Each point is reached from the start by the listed moves, each made 0, 1 or 2 times, or once backwards (-1), plus a little noise. Say if it took an odd or an even number of moves. Then give how often each move was made.

Moves:
(1): -0.060 -0.101
(2):  0.223 -0.046
Start: 0.077 0.059
Points:
0.587 0.066 => odd (-1, 2)
 0.243 -0.085 => even (1, 1)
-0.202  0.002 => even (1, -1)
0.299 0.015 => odd (0, 1)

Moves:
(1):  0.079  0.019  0.026  0.131  0.006 -0.059  0.137  0.024  0.133  0.030 -0.264  0.146
(2):  0.042  0.147 -0.016  0.218 -0.006  0.097  0.024  0.086 -0.188  0.174  0.157  0.027
(3): -0.098  0.132 -0.090 -0.011 -0.099  0.075 -0.087  0.158  0.001 -0.008 -0.134  0.053
(4): -0.076  0.171 -0.148  0.008 -0.019 -0.094  0.103 -0.221  0.116  0.110  0.112  0.282
(5):  0.246  0.028 -0.026 -0.105  0.098 -0.035  0.082 -0.020  0.058  0.069 -0.004 -0.001
(6):  0.045  0.042  0.102  0.028  0.109  0.163  0.079 -0.007  0.125 -0.058  0.001  0.039
(7): -0.147 -0.039  0.023 -0.169  0.006 -0.025  0.209  0.056 -0.006 -0.209 -0.003  0.053
(8):  0.118  0.046  0.108  0.115  0.011 -0.080 -0.009  0.121 -0.011 -0.214 -0.072 -0.140
(9):  0.135 -0.003  0.178 -0.151 -0.068  0.128  0.082 -0.115 -0.053 -0.063  0.155  0.115
(10): -0.131 -0.026  0.193 -0.076 -0.003 -0.029 -0.013  0.126 -0.100  0.008  0.091  0.023
(11):  0.099  0.045  0.075 -0.016  0.070  0.024 -0.038 -0.096 -0.144  0.037 -0.080 -0.074
Start:  0.236 -0.145  0.067 -0.045  0.142  0.045 -0.070  0.137  0.115 -0.103 -0.029 -0.081
Points:
 0.239 -0.117  0.594  0.128  0.468  0.301 -0.136  0.952 -0.044 -0.265  0.325 -0.535 => odd (-1, 1, 0, -1, 1, 2, 0, 1, -1, 2, -1)
 0.622 -0.171  0.680  0.496  0.149  0.434  0.072  0.450  0.562 -0.447 -0.516  0.015 => even (2, 0, 0, -1, -1, 2, -1, 1, 1, 0, -1)
 0.559  0.785 -0.516  0.103  0.499  0.216  0.251 -0.198 -0.084  0.419  0.224  0.246 => even (-1, 2, 1, 2, 2, 1, 1, 0, -1, -1, 2)

Moves:
(1):  0.059  0.017 -0.029  0.000 -0.066 -0.068  0.074  0.009 -0.099 -0.034  0.027  0.051  0.031 -0.083 -0.024  0.030 -0.183  0.021 -0.037  0.008  0.088 -0.002  0.006 -0.025  0.013  0.123 -0.133
(2):  0.165 -0.192 -0.072  0.075  0.002  0.117  0.110  0.056  0.041 -0.027 -0.070 -0.017 -0.149 -0.108 -0.147 -0.113 -0.099  0.003 -0.042  0.008  0.004  0.053  0.028 -0.114  0.086 -0.238 -0.018
(3):  0.062 -0.069  0.061  0.119 -0.266  0.089 -0.044 -0.037  0.213  0.024  0.131  0.144  0.147  0.208  0.119 -0.081 -0.184  0.347 -0.043 -0.061 -0.005  0.233 -0.123  0.092  0.002 -0.001 -0.047
(4):  0.104 -0.046 -0.014 -0.024 -0.057  0.137 -0.005  0.000  0.084 -0.106 -0.088  0.086  0.031  0.094 -0.108 -0.047 -0.013  0.061  0.090 -0.073 -0.027 -0.044  0.004  0.015  0.048 -0.039 -0.009
(5):  0.248 -0.073 -0.075  0.080  0.041  0.067  0.146 -0.010  0.028 -0.095 -0.131  0.149  0.070  0.108  0.016 -0.046 -0.003 -0.087 -0.086 -0.124 -0.078  0.007  0.075 -0.192  0.043 -0.103 -0.083
(6): -0.066  0.042 -0.115  0.091  0.047  0.087  0.096 -0.019 -0.123 -0.151 -0.007  0.014  0.072 -0.095  0.152  0.186 -0.087 -0.018  0.059  0.151  0.141  0.173  0.006  0.157  0.039  0.049  0.045
(7):  0.060 -0.152  0.013  0.122  0.154 -0.094  0.020 -0.061  0.093 -0.065 -0.108 -0.009  0.008  0.152 -0.138 -0.024 -0.120  0.015  0.074  0.022  0.022  0.060 -0.046 -0.015  0.034  0.011 -0.057
(8): -0.184  0.065 -0.030  0.006 -0.019 -0.112  0.015  0.071 -0.108 -0.062 -0.122  0.108 -0.065 -0.182 -0.017 -0.184  0.056 -0.078  0.049  0.108 -0.007  0.071  0.006  0.083 -0.150  0.189 -0.016
(9): -0.095  0.119 -0.127 -0.072  0.104  0.030 -0.047 -0.072 -0.187  0.136 -0.173  0.113 -0.069 -0.155  0.179  0.025  0.048  0.219  0.056 -0.020  0.069  0.153 -0.022 -0.072 -0.089 -0.072  0.020
(10):  0.197 -0.005 -0.010 -0.098 -0.174  0.233 -0.111  0.086  0.203  0.001 -0.081 -0.016  0.094  0.086 -0.164 -0.099  0.068  0.043 -0.012  0.135 -0.065  0.085  0.065  0.069 -0.029 -0.039 -0.077
(11):  0.011  0.027 -0.056  0.014 -0.072 -0.010  0.075 -0.120 -0.090  0.053  0.095 -0.050  0.092  0.061  0.145 -0.105  0.091  0.060  0.005 -0.030  0.098 -0.090 -0.066 -0.061  0.077  0.138 -0.233
(12):  0.057 -0.075  0.095 -0.158 -0.089 -0.031  0.152 -0.039 -0.042  0.024 -0.003 -0.088  0.005 -0.013  0.060 -0.177  0.007 -0.079  0.024 -0.012 -0.030 -0.054  0.062  0.031  0.076 -0.183  0.029
(13):  0.016  0.019 -0.020 -0.109 -0.033  0.013 -0.088  0.081  0.061 -0.018  0.075  0.043  0.028  0.048 -0.047 -0.254 -0.103 -0.076 -0.038  0.046  0.074 -0.138 -0.091  0.012 -0.118 -0.037 -0.018
(14):  0.123  0.057  0.031 -0.062  0.091  0.104  0.023  0.057 -0.039 -0.198 -0.033 -0.038 -0.030 -0.179 -0.015 -0.160 -0.028  0.137  0.220  0.178 -0.125  0.011 -0.012 -0.257  0.053 -0.226 -0.009
(15): -0.053 -0.009  0.091  0.080  0.061  0.137 -0.009 -0.103 -0.142  0.002 -0.154 -0.076 -0.071 -0.035  0.017 -0.005 -0.163  0.176 -0.071 -0.007 -0.141 -0.117 -0.045  0.116  0.005 -0.060  0.034
(16): -0.027 -0.038  0.102 -0.077  0.073  0.127  0.056 -0.065  0.005  0.094  0.040 -0.110  0.100 -0.248  0.051  0.060  0.027  0.014  0.159  0.104 -0.003 -0.078  0.015 -0.037 -0.042 -0.058  0.087
(17):  0.072 -0.087  0.039 -0.082  0.008 -0.052 -0.109 -0.091 -0.020 -0.196 -0.021 -0.093  0.091 -0.052  0.023 -0.029  0.187 -0.190  0.088 -0.116  0.170 -0.077 -0.071 -0.004 -0.101 -0.015  0.147
(18):  0.046 -0.060  0.051 -0.091 -0.053  0.129  0.060 -0.059  0.002  0.104 -0.022 -0.030 -0.105  0.039  0.118 -0.004  0.053 -0.080  0.011  0.029 -0.108  0.246 -0.084  0.062  0.199  0.120 -0.024
(19): -0.068 -0.011 -0.007 -0.034 -0.046 -0.082  0.007 -0.026  0.010  0.025  0.111  0.053  0.033 -0.085  0.125  0.081  0.002  0.060 -0.032  0.119  0.127  0.001 -0.070 -0.205  0.034 -0.054  0.029
(20): -0.068 -0.002  0.211  0.129  0.043 -0.044 -0.104 -0.184 -0.118  0.050  0.111  0.165 -0.049  0.008 -0.087 -0.074 -0.087  0.087 -0.030  0.119 -0.219 -0.073 -0.150  0.060  0.064 -0.216 -0.242
(21): -0.045  0.108 -0.006  0.054 -0.004 -0.179  0.041  0.170 -0.169  0.038  0.063  0.036 -0.260 -0.093  0.095 -0.027  0.168 -0.106  0.080  0.218  0.063 -0.156  0.043  0.097 -0.174 -0.060 -0.047
(22): -0.211  0.209  0.049  0.036 -0.040 -0.059  0.058  0.029 -0.022  0.054 -0.142 -0.214  0.079 -0.381  0.164  0.392 -0.035 -0.081  0.054  0.011 -0.020 -0.002 -0.034 -0.150 -0.065 -0.055  0.022
(23):  0.026  0.117 -0.191 -0.110 -0.012 -0.027 -0.049 -0.015  0.017 -0.021 -0.039 -0.044 -0.124  0.009 -0.079 -0.068 -0.006 -0.003 -0.023  0.053 -0.180  0.067 -0.063  0.090 -0.029  0.047  0.082
(24): -0.070  0.006  0.105  0.088 -0.024  0.111  0.026  0.016 -0.122  0.049 -0.034 -0.110  0.013  0.149 -0.062  0.070 -0.072  0.072 -0.027 -0.069 -0.107  0.064 -0.095 -0.006 -0.083 -0.062  0.153
Start:  0.229 -0.021  0.071 -0.021 -0.161  0.044 -0.094  0.079 -0.002  0.022  0.066  0.019  0.239  0.078  0.055 -0.206  0.048 -0.100 -0.065 -0.065 -0.159 -0.063 -0.068  0.101 -0.036 -0.164 -0.072
Points:
-0.680  0.615 -0.204  0.269 -0.017 -0.083 -0.008 -0.404 -0.785  0.126 -0.560  0.002  0.509 -0.070  0.242  0.387 -0.489  0.256 -0.335  0.322 -0.365  0.249 -0.309  0.525 -0.160  0.022 -0.333 => odd (0, -1, -1, 0, 0, 2, 1, 1, 1, 1, 1, 1, 0, -1, 1, -1, -1, -1, 1, 1, -1, 1, 1, 1)
 0.081  0.266  0.875  0.229  0.094  0.057 -0.062  0.010  0.216 -0.309  0.341 -0.153  1.007 -0.779  0.307  0.205 -0.060 -0.359  0.584  1.056 -0.462 -0.193 -0.389 -0.799 -0.017 -1.171 -0.617 => odd (-1, -1, 0, -1, 1, 1, 1, 0, -1, 1, 0, 0, 1, 2, -1, 1, 0, 0, 1, 2, 0, 2, -1, 0)
 0.175  0.016  0.384  0.470 -0.519 -0.077 -0.138 -0.488 -0.211  0.897 -0.065  0.313  0.242 -0.261  0.900  0.091  0.511  0.072 -0.101 -0.056 -0.044  0.544 -0.757 -0.429 -0.010 -0.345 -1.360 => odd (0, 1, 1, -1, 1, -1, 1, 0, 2, 1, 2, -1, 0, -1, -1, 0, 1, 2, 0, 2, 1, 2, -1, 0)
 0.300 -0.011 -0.053 -0.170 -0.838 -0.100 -0.387 -0.177 -0.795 -0.342  0.379  0.845  0.364  0.039  0.504 -2.275 -0.164  0.770 -0.119 -0.092  0.403  0.020 -0.808  0.025 -0.750 -0.528 -0.617 => odd (1, 1, 2, -1, 0, 0, -1, 2, 2, 0, 2, 1, 2, 1, 0, -1, 2, -1, 0, 1, 0, -1, 0, 1)

Moves:
(1):  0.056 -0.007  0.066  0.141 -0.170  0.112 -0.179 -0.147  0.169  0.045  0.059 -0.009  0.040 -0.096 -0.050  0.104  0.007  0.108 -0.037  0.011 -0.071  0.193  0.082 -0.158
(2):  0.125  0.043  0.035 -0.116  0.029  0.071 -0.105 -0.132  0.021 -0.013 -0.194  0.002  0.103 -0.198 -0.054 -0.043 -0.169 -0.002 -0.065  0.059 -0.054  0.115 -0.147 -0.017
(3): -0.024 -0.129 -0.055  0.072 -0.007 -0.032  0.109 -0.085  0.090 -0.098  0.060 -0.002  0.146 -0.089 -0.142 -0.053 -0.120 -0.141  0.041 -0.097  0.089  0.040 -0.009 -0.058
(4): -0.002  0.009  0.024 -0.085 -0.115 -0.040 -0.156  0.026 -0.139  0.061 -0.042  0.089  0.003 -0.048  0.028 -0.026  0.098  0.045 -0.017  0.025  0.116 -0.082  0.028  0.000
(5):  0.049 -0.005  0.001  0.044  0.109 -0.013  0.065 -0.041  0.007  0.016  0.031  0.031 -0.090 -0.100  0.002  0.123  0.064  0.010  0.032  0.090 -0.154  0.089 -0.024  0.045
(6): -0.085  0.000  0.029  0.083  0.104 -0.067 -0.053  0.160  0.048  0.168 -0.007  0.030  0.146 -0.009 -0.033  0.081  0.049  0.016  0.067 -0.084  0.029 -0.037 -0.041 -0.026
(7): -0.038  0.099 -0.100  0.078 -0.154 -0.019  0.001  0.025  0.009  0.084 -0.053 -0.084 -0.087  0.061 -0.095  0.201 -0.079 -0.014 -0.042  0.045 -0.051 -0.048  0.012  0.268
(8):  0.095 -0.022 -0.045  0.038  0.008 -0.066 -0.047  0.016 -0.012 -0.065 -0.046 -0.017 -0.022 -0.066 -0.135 -0.142  0.001 -0.023 -0.104  0.066  0.066 -0.086  0.003 -0.019
(9):  0.087  0.064 -0.099 -0.023 -0.049 -0.048 -0.015 -0.037 -0.146  0.126  0.067 -0.132  0.057  0.018 -0.124  0.054 -0.063  0.074  0.101  0.178  0.058 -0.055  0.086 -0.038
(10): -0.054  0.056  0.045  0.033  0.036  0.034 -0.095  0.059  0.084 -0.045 -0.053 -0.057 -0.108 -0.004  0.061  0.071 -0.024 -0.037 -0.020  0.127 -0.014 -0.019 -0.030 -0.040
(11): -0.050  0.034  0.033  0.013  0.059 -0.056 -0.098 -0.125 -0.090  0.029 -0.171 -0.002 -0.034 -0.053 -0.051  0.043 -0.204 -0.035 -0.063 -0.028  0.042  0.175 -0.008  0.006
(12):  0.013  0.027  0.022  0.014  0.064  0.090 -0.049 -0.041 -0.057  0.044  0.101  0.086 -0.019 -0.124  0.085  0.068 -0.173  0.082 -0.051  0.013  0.007 -0.005  0.069 -0.009
(13): -0.189  0.031  0.096  0.041 -0.061 -0.144 -0.076  0.116  0.047  0.017  0.017  0.131  0.094 -0.027 -0.144 -0.074  0.026 -0.085  0.048  0.126 -0.033 -0.081  0.188 -0.054
(14):  0.079 -0.132  0.030  0.239  0.094  0.136 -0.006 -0.099  0.116  0.017 -0.040 -0.010 -0.091 -0.069  0.018 -0.028  0.026  0.017  0.022  0.056 -0.141 -0.012 -0.047  0.016
(15):  0.026 -0.094 -0.029  0.111  0.041  0.052  0.134  0.159  0.076  0.058 -0.006  0.192  0.019  0.097 -0.085 -0.058  0.007 -0.003  0.031 -0.027  0.113 -0.071  0.029 -0.082
(16): -0.032  0.011 -0.015  0.005 -0.042 -0.107  0.032 -0.032 -0.027  0.021  0.014  0.081 -0.096 -0.022 -0.069 -0.137  0.047 -0.060  0.009 -0.077  0.002 -0.098 -0.049 -0.052
(17): -0.029  0.013 -0.025 -0.088  0.103  0.171 -0.167 -0.088 -0.029 -0.113 -0.139  0.113 -0.175  0.117  0.017  0.100  0.052 -0.114 -0.169  0.012 -0.142 -0.106 -0.088 -0.083
(18): -0.058 -0.023  0.048  0.140 -0.009  0.130 -0.102  0.106 -0.011  0.019  0.048 -0.070  0.088  0.129 -0.195 -0.044 -0.042 -0.015 -0.008  0.047 -0.023  0.182 -0.187  0.007
(19):  0.100 -0.059  0.030  0.051 -0.040 -0.079  0.025  0.068 -0.003 -0.126 -0.029 -0.084  0.033 -0.092 -0.013  0.007 -0.054  0.037  0.082 -0.061 -0.095  0.015 -0.031 -0.018
(20):  0.072  0.037  0.007  0.018  0.075 -0.021  0.022  0.083 -0.006 -0.033 -0.008  0.027 -0.027 -0.064 -0.053 -0.065  0.032 -0.030  0.108 -0.143  0.017 -0.002  0.055  0.071
(21):  0.008  0.032  0.139  0.042 -0.173  0.014  0.027  0.086 -0.034 -0.062 -0.106 -0.101  0.029 -0.104  0.051  0.107 -0.015 -0.218 -0.024 -0.091 -0.064 -0.139  0.134 -0.056
(22):  0.083  0.028  0.203  0.048 -0.042  0.037  0.067 -0.094 -0.067 -0.055 -0.029  0.081  0.016  0.042 -0.026  0.077  0.127  0.070 -0.010 -0.118  0.002 -0.084 -0.060  0.030
(23): -0.020  0.096 -0.207  0.160  0.094  0.029  0.042 -0.088 -0.098  0.003 -0.060  0.079  0.197  0.013 -0.004  0.039 -0.064 -0.039  0.018  0.013  0.015 -0.092 -0.070 -0.111
(24): -0.088  0.013 -0.013 -0.093 -0.189  0.090  0.026 -0.076 -0.087 -0.075 -0.082 -0.039  0.001 -0.091 -0.038 -0.027  0.016  0.036 -0.049  0.017  0.035 -0.039  0.026 -0.091
Start: -0.109  0.235 -0.109 -0.032  0.114 -0.121 -0.157  0.182  0.145 -0.061 -0.081  0.082  0.132 -0.014 -0.144 -0.060 -0.068 -0.173  0.090  0.044  0.021 -0.115  0.121  0.054
Points:
-0.102  0.127 -0.364  0.589  0.193  0.343 -0.752  0.300  0.356 -0.304 -0.099  0.213  1.257 -0.957 -1.636 -0.598 -1.065 -0.460  0.129  0.781  0.049 -0.063  0.117 -1.251 => even (1, 2, 2, -1, 0, 1, -1, 2, 2, 1, -1, 2, 2, 0, 1, 0, 1, 2, 1, 1, 0, -1, 1, 2)
-0.361 -0.485  0.294  1.465 -0.103 -0.108 -0.687  0.764  0.618  0.033 -0.078  0.381  0.475 -0.547 -0.865 -0.298 -0.374 -0.937  0.121 -0.274 -0.002 -0.062  0.293 -0.433 => odd (1, -1, 2, 2, 0, 1, 0, 1, -1, 0, 1, 1, 1, 2, 1, 1, 0, 2, 1, 0, 2, -1, 0, -1)
 0.207 -0.493  0.675  0.452 -0.178 -0.035 -0.536 -0.030  0.696 -0.544 -0.580  0.398  0.756 -1.003 -1.208 -1.182  0.102 -0.416  0.244 -0.724  0.026  0.177 -0.255 -0.414 => even (1, 2, 2, 1, -1, 1, -1, 1, -1, -1, 0, -1, 1, 2, 0, 1, 0, 1, 1, 2, 0, 1, -1, 1)

Moves:
(1): -0.011  0.078 -0.185  0.085 -0.069 -0.082  0.049 -0.068 -0.044  0.001 -0.003 -0.094  0.034  0.063 -0.089 -0.104 -0.160 -0.020 -0.181 -0.015  0.035 -0.003 -0.115  0.067  0.087  0.033  0.022
(2):  0.142  0.085 -0.006  0.132 -0.079 -0.044 -0.078  0.021  0.073  0.023 -0.076  0.078 -0.028 -0.129  0.015  0.065  0.011  0.009  0.034 -0.030  0.037 -0.004  0.047  0.058  0.007 -0.028  0.209
(3): -0.116 -0.047 -0.044  0.036  0.093 -0.100 -0.179 -0.032 -0.050 -0.075 -0.048  0.160 -0.011 -0.067 -0.043 -0.020 -0.046  0.105 -0.040  0.106  0.084 -0.052  0.005  0.067  0.010  0.137  0.062
(4): -0.045 -0.011  0.012  0.223 -0.095  0.099  0.062  0.083 -0.067  0.022  0.034 -0.076  0.007 -0.065 -0.042  0.050  0.082 -0.140  0.036  0.027  0.186 -0.072  0.008  0.017 -0.080 -0.041 -0.050
(5): -0.162  0.147  0.084  0.019  0.057  0.045  0.111 -0.109 -0.024  0.083 -0.233  0.052  0.110 -0.055  0.069  0.079  0.167 -0.037 -0.036 -0.080 -0.006  0.074 -0.011 -0.082 -0.077  0.090  0.003
(6): -0.008 -0.021 -0.073  0.020  0.013  0.135 -0.051 -0.168 -0.025 -0.106  0.023  0.050 -0.058 -0.126  0.100  0.138  0.007 -0.013 -0.036 -0.075  0.004 -0.017 -0.067  0.044 -0.028  0.108 -0.060
(7):  0.047  0.099  0.068  0.033  0.017  0.123 -0.065 -0.038 -0.017 -0.059 -0.063 -0.117  0.029 -0.030 -0.029 -0.013 -0.020 -0.018 -0.024  0.036 -0.137 -0.053  0.002 -0.056 -0.052 -0.033 -0.015
(8): -0.128 -0.134  0.021  0.066 -0.005 -0.130  0.036  0.011  0.037 -0.048 -0.021  0.047 -0.030 -0.063  0.215  0.105 -0.070  0.016  0.020 -0.023 -0.025  0.068  0.041 -0.210 -0.106 -0.216  0.058
(9):  0.048 -0.018  0.019 -0.009  0.024  0.038  0.017  0.083  0.072  0.077  0.143  0.063 -0.013 -0.004 -0.003 -0.081 -0.074 -0.017  0.084 -0.200 -0.066 -0.159  0.011  0.002  0.111 -0.063  0.073
(10): -0.019  0.145 -0.128 -0.122 -0.053 -0.080 -0.180  0.081 -0.059 -0.283 -0.013  0.057  0.141  0.046  0.044 -0.004 -0.134  0.027  0.055 -0.055 -0.058 -0.018 -0.078  0.033  0.068 -0.056  0.006
(11):  0.008 -0.049  0.137  0.033  0.007  0.001 -0.014  0.063  0.007  0.029 -0.044 -0.105 -0.034  0.076  0.076 -0.026  0.126  0.041 -0.011 -0.104 -0.057 -0.089 -0.002 -0.039 -0.002 -0.076 -0.158
(12):  0.034  0.013  0.010 -0.045  0.066 -0.001  0.114  0.097 -0.036  0.015  0.024 -0.051  0.041 -0.036 -0.024  0.039 -0.018 -0.047 -0.076 -0.011 -0.061  0.029 -0.026  0.070  0.105 -0.024  0.028
(13): -0.022 -0.138  0.183  0.082  0.050  0.096  0.031 -0.074  0.005 -0.075  0.071  0.007  0.012 -0.054  0.024 -0.081  0.097 -0.061 -0.088  0.045  0.330  0.055  0.189 -0.024  0.093 -0.090  0.011
(14): -0.056 -0.003  0.065  0.098 -0.067 -0.037 -0.006  0.061 -0.092 -0.077  0.039 -0.069 -0.075  0.044  0.043  0.105 -0.004 -0.003  0.044 -0.060 -0.009  0.064  0.015  0.017  0.115  0.013 -0.045
(15):  0.053 -0.176  0.029  0.025  0.056 -0.055  0.060  0.161  0.120 -0.038 -0.096 -0.011 -0.005  0.093 -0.088 -0.143  0.005  0.045  0.010  0.151  0.090 -0.152  0.020 -0.068  0.104  0.168  0.026
(16): -0.110 -0.231  0.017 -0.197  0.043  0.067  0.067  0.138 -0.058  0.061  0.031 -0.154 -0.030  0.064  0.178 -0.149 -0.046  0.007 -0.070  0.086  0.122  0.014  0.258 -0.035  0.011 -0.181 -0.047
(17):  0.021  0.023  0.168 -0.001  0.137  0.108 -0.001  0.083 -0.235  0.094  0.085  0.200 -0.072  0.117  0.027  0.141  0.219 -0.080 -0.025  0.010  0.073  0.183 -0.129 -0.013  0.175  0.204  0.227
(18): -0.049  0.029 -0.099  0.055 -0.025  0.103  0.037  0.063  0.096  0.050  0.016 -0.121  0.138 -0.021 -0.069 -0.099  0.090 -0.084  0.086 -0.052  0.016  0.062 -0.078 -0.052  0.059 -0.014 -0.091
(19): -0.014  0.026 -0.002  0.140 -0.138  0.003  0.074  0.036 -0.105  0.050  0.015 -0.009  0.107 -0.082 -0.029 -0.063  0.008 -0.078 -0.096  0.053 -0.067 -0.083  0.009  0.007  0.165  0.032 -0.007
(20):  0.093  0.115 -0.114  0.063  0.100  0.115  0.000 -0.020 -0.145 -0.070  0.071  0.148  0.033  0.088  0.005 -0.017 -0.056  0.123  0.102  0.058 -0.119  0.037 -0.042  0.070  0.040 -0.029  0.047
(21):  0.061  0.019 -0.090 -0.024 -0.065  0.115 -0.031 -0.001 -0.015  0.000  0.152 -0.087  0.022  0.021 -0.036  0.010 -0.130  0.119 -0.025 -0.010  0.004 -0.093  0.057  0.011  0.020 -0.037 -0.059
(22):  0.024 -0.099  0.074  0.035  0.010  0.032 -0.039 -0.028 -0.153 -0.102  0.176 -0.072  0.042 -0.112  0.076 -0.029 -0.014  0.009 -0.028 -0.098  0.092 -0.016  0.153  0.023 -0.040  0.054  0.058
(23):  0.062 -0.117 -0.050 -0.053  0.147 -0.068  0.074 -0.020 -0.199  0.038  0.064  0.075 -0.093 -0.023 -0.112 -0.008  0.069  0.070 -0.004  0.175  0.234 -0.064  0.077 -0.014  0.144 -0.017  0.164
(24): -0.097 -0.084  0.022 -0.050  0.121 -0.074  0.040 -0.085 -0.040  0.039  0.061  0.041  0.018  0.078  0.080  0.070 -0.132  0.073  0.051  0.117  0.121 -0.057 -0.082  0.103  0.108  0.063 -0.022
Start:  0.073 -0.004  0.054  0.035  0.207  0.096 -0.156 -0.065  0.121 -0.042 -0.046  0.080  0.122  0.174  0.167  0.005  0.056  0.041 -0.117 -0.111  0.126  0.055 -0.103 -0.184  0.003 -0.106 -0.142
Points:
 0.186  0.444  0.805  0.447  0.268  0.257 -0.669  0.223 -0.673 -0.090  0.520  0.707  0.148  0.348  0.122  0.534  0.484  0.065  0.148 -0.429  0.360  0.125 -0.309  0.237  1.092  0.311  0.343 => even (-1, 1, 1, 0, 0, -1, 0, -1, 1, 1, 1, 0, 1, 2, -1, -1, 2, 0, 1, 0, 1, 0, 0, 1)
 0.580 -0.342 -0.393  0.432  0.252  0.103 -0.815  0.157 -0.463 -1.292  0.657 -0.202  0.285  0.206  0.257 -0.912 -0.601  0.650 -0.236 -0.361  0.885 -0.518  0.551  0.455  1.236 -0.370  0.052 => odd (2, 2, 1, -1, -1, 1, 0, -1, 1, 2, 2, 0, 2, 2, 1, 1, -1, 1, 0, 2, 0, 2, 1, 0)
-0.237 -0.697  0.006  0.148  0.455  0.063  0.320  0.377 -0.076 -0.139  0.127 -0.082  0.096  0.017  0.605 -0.347 -0.362  0.223 -0.276  0.314  0.257  0.415  0.921 -0.466 -0.007 -1.184  0.055 => even (0, 0, 1, 0, 0, -1, 0, 2, 0, -1, -1, 2, 1, 1, 0, 2, -1, 0, 0, 2, 0, 0, 0, -1)
-0.395 -0.113 -0.104  0.885  0.112 -0.179  0.147 -0.827 -0.203  0.039 -0.759  0.343 -0.119 -1.207  0.356  0.778  0.283 -0.018 -1.062  0.184  1.001  0.055  0.404 -0.341 -0.225 -0.437  0.391 => odd (1, 2, 2, 1, 2, 2, 0, 2, -1, -1, 0, 2, 1, 0, -1, 0, -1, -1, 1, -1, 1, -1, 2, -1)
-0.551 -0.433  0.278 -0.428  0.544  0.756 -0.398  0.431 -0.310 -0.169  0.304 -0.515 -0.004  0.016  0.504  0.240  0.386 -0.150 -0.255 -0.334  0.271  0.584  0.274 -0.308  0.218 -0.246 -0.540 => even (-1, -1, 2, 0, 0, 1, 1, 0, 0, 0, 0, 2, 0, 2, -1, 2, 1, 2, -1, -1, 1, 0, 0, -1)
